Rows are points. Before rounding, the points of a table are all equally far from one centre. They may lie mostly on one side of it. Where is the centre, to within rounding?
(in the rows, 128 means zero)

Points, 10 rows:
[[ 96 144 125]
 [141 113 116]
 [144 211 134]
 [ 86 158 153]
 [102 121 136]
 [125 105 134]
 [119 174 205]
 [148 214 164]
 [ 89 162 172]
 [100 154 117]]
Centre: [144 156 155]

Points:
[[ 97 166  47 156  96 118]
 [177 142  91 170 102 122]
 [139 142 107  76 101 110]
 [154  98  87 159 163 120]
 [122 139  48 153 159 113]
 [124 186 101 132  99 165]
 [ 83 121  65 124 167 140]
 [116 122 122 124  85  65]
 [106 148  76 154  58 160]
 [ 85 132 152 139 155 141]
 [ 66 136  79 189 108 140]
 [ 83 138  59 184 138 116]]
Centre: [114 125 100 139 113 128]

Points (16 x 9):
[[116 176 109 110 104 204 142 118 194]
 [ 95 135  97 136  77 174 101 148 142]
 [129 176 119 104  70 145 162 106 119]
 [ 99 169 114 109 109 193 108  89 166]
 [137 208 120 106  90 142 131 116 173]
 [131 159  91 128 103 182 183 130 185]
 [146 138  93 128  95 161 122  62 168]
 [146 151 144 122  56 207 142  99 192]
 [131 129 113  92 102 135 113 158 180]
 [129 183 107 115  83 200 119 109 154]
 [ 95 201  99 129  90 148 123 108 196]
 [124 112  89 128  68 146 153 115 122]
 [135 115 118  94  72 154 108  92 136]
 [129 194 139  97  71 149 105 129 167]
 [100 174  93  87  75 175 121 103 180]
 [117 165  86  82  75 161 152 133 168]]
Centre: [114 143 132 133  84 151 141 114 171]

Points:
[[118 127 160 174  88  83  99  97 182 134 109 106]
 [128 116 112 197  91  63  99 100 145 104 145 146]
 [145  83 163 153 118  68 109  86 173 127 159 113]
 [120 131 148 159 123  38  92 126 145  84 154  65]
 [117 124 158 200 101  60  89 116 173 102 149  83]
 [127 117 168 198 108  29 102 122 153  98 138 124]
 [119  95 162 174  97  67 130  94 169 124 101  83]
 [ 92 128 158 193 106  58  95  92 157  84 159 119]
 [140 125 187 142 110  50  91 149 156 109 128 111]
 [163 160 144 197 139  59 108 102 159 109 123  93]
 [128 134 130 164 139  53  87 119 152  85  88 114]
 [122 111 190 177 117  62 117  79 165 129 162 116]
 [115 110 136 167 111  84  86 134 137 139 186  74]
 [ 84 108 156 153 134  82 141  79 160  77 131  91]
 [136 103 152 137 111  93 105  90 168 106  86  94]
 [128 147 156 154 136  83 112  87 178 101 155  68]
 [103 100 141 154 121  51 130  96 173  84 156 118]
 [ 98 123 131 157 130  58 112 119 171  68 151 127]
 [111 134 120 190  96  55  98  92 118 127 102  80]]
Centre: [126 123 150 165 123  89 119 115 123 109 135 108]

Points:
[[162 134 126 149  70 117 110 170 106 117 134  94  44 124 150  68 130 169]
 [107 121 118 146  60 124 163 194 114 165 193  86 143 127 171  62 118 178]
 [ 76  67 117 129  83 115  64 124 172 147 173 127  79 130 178  62 158 156]
 [147 122 127 145  67  91  83 132 143 139 189  88  84 155 162  63 125 195]
 [143  96 100 155  87  95  93 185 137 128 134 100 143 117 208  85 171 123]
 [157  93 103  96 129 150 127 163 134  96 117  99  98  99 155  68 119 121]
 [ 97  89  67 150 120 132 115 122 169 111 155  89 120 163 193  64 166 119]
 [ 82 116 107 134  51 107  97 164 158 110 110 105  68 142 151  66 160 148]
 [110 108  65 126  89 131 102 208 119 157 131  81  95 146 145  95 146  98]
 [156 139 106 145  99 119 104 152 149  87 170  98  85 148 136  32 180 168]
 [113  96 110 132  76  69  96 139 167 127 166 119  90 124 134 113 111 168]
 [146  86  78 116 125  95 113 135 104 137 155 116  79 130 201  70 115 151]
 [120 141  73 131 129 129 151 188 167 128 180 131  84 161 158  63 137 149]
 [105 134 111 134  64 108  68 164 145 131 148 120  71 127 217 113 157 163]
 [139 122 108 158  75  91  77 125 165 125 117 120 100  99 188  70 120 159]
 [152 118 112 137 134 106 134 158 123 124 162 100 106 128 249  79 164 148]
 [106 103 102 150  94  62 138 159 146 153 154  83  62 156 148  69 117 146]
 [111 121  97 124  74  90  84 163 153 137 147 115  74 180 188  83 140 124]
 [120  75 111 129  79 104 141 151 162 115 157 100  90 110 163  72  92 178]
 [141 111  77 103 131  88 115 148 157 126 162  83  54 102 161  96 127 116]
 [115  79  71 134  90  66  87 163 139 158 174 117 106 122 159 105 136 154]
 [146 103  95 117 112 104 114 152 152  83 134 107 109 133 168  30 163 157]
 [ 92 138  59 164 126 117 114 157 159 127 148  98 103 151 184  78 143 196]]
Centre: [113 128 128 131 106 137 120 136 131 157 158 100 109 116 154  85 159 142]
